Rows are points. To make a cloud, some directions were put in groups of two or more. Within a group, all points are equally far from the middle, so they leave a hole (a ring in 2 directions, a hollow ball in 3). The other directions are filled evenly. Then the cloud was stretched, turned, moved and blurred a little. How many holes are there, and how many directions does each take, smallest first?
(in the rows, 128 means zero)

Cloud (14 x 2)
[[103 145]
 [104 149]
 [153  88]
 [101 139]
 [145  84]
 [109 107]
 [144  85]
 [146  85]
 [145  85]
 [146  85]
 [111 160]
 [105 151]
 [117  96]
 [150  86]]
Holes: 1 (2)

Cloud (13 x 2)
[[111 100]
 [129 181]
 [147 140]
 [107  98]
 [117 101]
 [124 106]
 [108 180]
 [114 182]
 [ 87 108]
 [138 119]
 [ 84 156]
 [140 124]
 [ 81 117]]
Holes: 1 (2)

Cloud (22 x 3)
[[147 157 165]
 [ 99 116 110]
 [142  88  75]
 [136 153 164]
 [141  95 132]
 [108 111 131]
 [ 82  75 112]
 [143  80 105]
 [120 115 129]
 [167 121 116]
 [115 159 180]
 [118  84 121]
 [108 164 129]
 [106 149 131]
 [139  79 106]
 [144 109 162]
 [ 76  97 142]
 [ 93 159 159]
 [ 98 142 168]
 [139 138 167]
 [107 166 174]
 [132  93 111]]
Holes: 0

Cloud (21 x 3)
[[124  93  81]
 [ 94  84 109]
 [140 162  88]
 [137 175 121]
 [132  88 124]
 [157 122  99]
 [ 94 127 153]
 [ 83 114  80]
 [116 117 160]
 [135 114  72]
 [147 163 137]
 [ 76 121 128]
 [ 86 145 138]
 [119 135 163]
 [ 86  96  87]
 [157 150 130]
 [120 111 157]
 [160 132 124]
 [152 110 130]
 [119 163  80]
 [ 97 161  90]]
Holes: 1 (3)

Cloud (28 x 4)
[[100 121  80 106]
 [ 95  93 111 173]
 [118  85  94 112]
 [139 126 148 163]
 [ 97 115 126 178]
 [ 74 135 116 132]
 [ 98  80 101 157]
 [120 129 138 177]
 [112 148 141 163]
 [ 74 132 111 112]
 [124 118 101  82]
 [100 138  82 122]
 [ 98  86 103 167]
 [ 65 112 133 132]
 [121 149 164 118]
 [132 132  69 145]
 [150 157 120  92]
 [136 172 112 128]
 [107  77 128 126]
 [122 162  94 135]
 [138 173 126 120]
 [ 80 130 106 101]
 [114 102  85  99]
 [123 123  67 140]
 [151 159 119  96]
 [150 157 120  92]
 [112  89  79 149]
 [134  93 107 105]]
Holes: 2 (2, 2)

Cloud (30 x 4)
[[136 115 170 126]
 [141  95 176  99]
 [106 113 150  89]
 [124 150 115  81]
 [137 125 160 107]
 [132 130 184  92]
 [116 100 154 136]
 [138 156 140  99]
 [131 170 110 110]
 [ 92 163 123 105]
 [117 101 158  80]
 [ 99 145 161  95]
 [123 178 119 118]
 [ 97 149 164 154]
 [140 179 178 110]
 [ 84 156 145  80]
 [141 181 191 105]
 [146 145 120 112]
 [124 146 173  93]
 [117  79 113 144]
 [172 130 159 107]
 [115 173 112 153]
 [ 92 150 147  91]
 [145 101  85 135]
 [150 159 181 110]
 [101 165 104 123]
 [114  92 116 126]
 [132 167 113 109]
 [143  95  69 149]
 [129 109 131 134]]
Holes: 0

Cloud (51 x 6)
[[167  99 129 163 129 123]
 [ 76 126 130 117  88 132]
 [170 110 110 134 108 165]
 [ 84 131 123 142 149 108]
 [ 94 172 130 108 126 157]
 [102 187 104 110 151 145]
 [183 153 127 158 162 121]
 [ 97 126  71 155 168 129]
 [139  86 106 152  84 171]
 [180  98  87 163 132 156]
 [134 161 127 161 187 108]
 [131 113 147 154 161  94]
 [129 147  83 150 108 112]
 [120 164 135 164 103 154]
 [150  64 126 114 130 165]
 [143 143 156 159 170 112]
 [178 137 129 149 163 140]
 [102 127  70 176 128 127]
 [163 108 112  97 118 153]
 [121 144 146 161 172 102]
 [149 117 111 166 184 135]
 [172 124  74 174 133 123]
 [ 92 105 157 164 136 147]
 [166 100 138 155 140 132]
 [136  83 111 152  81 169]
 [104 134  87 175 171 127]
 [134  96  96 183  99 124]
 [116 130 116 166  93 101]
 [151  84 102 107  93 161]
 [ 97 126  66 119 137 176]
 [106 119 106 179 168 133]
 [123 118 181 132 144 143]
 [136 149 125 107 168 108]
 [119 161 125 180 112 138]
 [134 134 131 131 168 168]
 [168 106 125 163 145 119]
 [150 128 120 132  88 165]
 [ 96 116 117 114  75 143]
 [ 98 193 122 107 133 144]
 [100 151  67 134 132 142]
 [168  80 104 169 127 135]
 [168 130 140 163 123 106]
 [ 95 146 103 155 110 111]
 [160 151  73 124 120 120]
 [159  78 128 165 135 119]
 [144  93 144 110 141 159]
 [ 90 139  82 151 142 126]
 [138 154 112 175 106 108]
 [156 125 168 111  88 142]
 [122 108  92 179 100 117]
 [144 118  65 150 113 118]]
Holes: 2 (2, 2)

Cloud (55 x 6)
[[ 91 157 135 144 115  90]
 [134 152 138 143  96 184]
 [143 145 161 137 120 195]
 [145  89 140 155 100 133]
 [153 113 170 130 127 120]
 [149 152 117 158 162 113]
 [103 169 149 171 146 110]
 [101 160 114 146 173 135]
 [156 126 141 137 108 192]
 [106 151 159  97 140 164]
 [151 142 130  85 145 150]
 [ 91 105 148  92 104 110]
 [135  99  96 188 133 129]
 [ 97 169 120 132 149 166]
 [ 90 108 156 132 157 103]
 [123 108 146  91 160 137]
 [110 149 156 200 160 160]
 [117 143 142 126  80 113]
 [142  79 122 107 108 116]
 [ 96 124 164 147 168 154]
 [ 98 114 115 149 156  78]
 [ 89 128 131 103  91 113]
 [139 130 106 184 109  96]
 [107 107 115  78 105 108]
 [139 144 104 176  94 122]
 [111 101  89 179 144 134]
 [ 84  85 141 114 109 114]
 [ 87 121 137 175 162 165]
 [144 128 177 157 148 144]
 [ 84  87 147 118 113 107]
 [ 89 136 127 152 167  95]
 [140  93 125 185 115 118]
 [ 94  77 126 105 117 113]
 [138 120 112 209 127 145]
 [149 142 124 200 160 162]
 [145 137  91 157  99 133]
 [128 168 125 203 131 167]
 [ 93 129 143  97  94 110]
 [140 161 139 175 134  99]
 [102 122 166 106 156 149]
 [143 135 124 178 127  84]
 [123  96 146 180 104 123]
 [ 93 108 142 117  88 141]
 [133 103 108 175 162 164]
 [149 120 129  76 123 113]
 [117 152 133 215 141 164]
 [ 83  83 111 161 133 113]
 [138 133 180 152 147 160]
 [ 91 141 130 155 174 108]
 [107 150 164 103 137 170]
 [ 93 132 142  98  94 107]
 [120 135 138 132  76 144]
 [135 134 144 120  79 119]
 [137 115 119 156 159  88]
 [132 152 160 193 159 135]]
Holes: 3 (2, 2, 2)
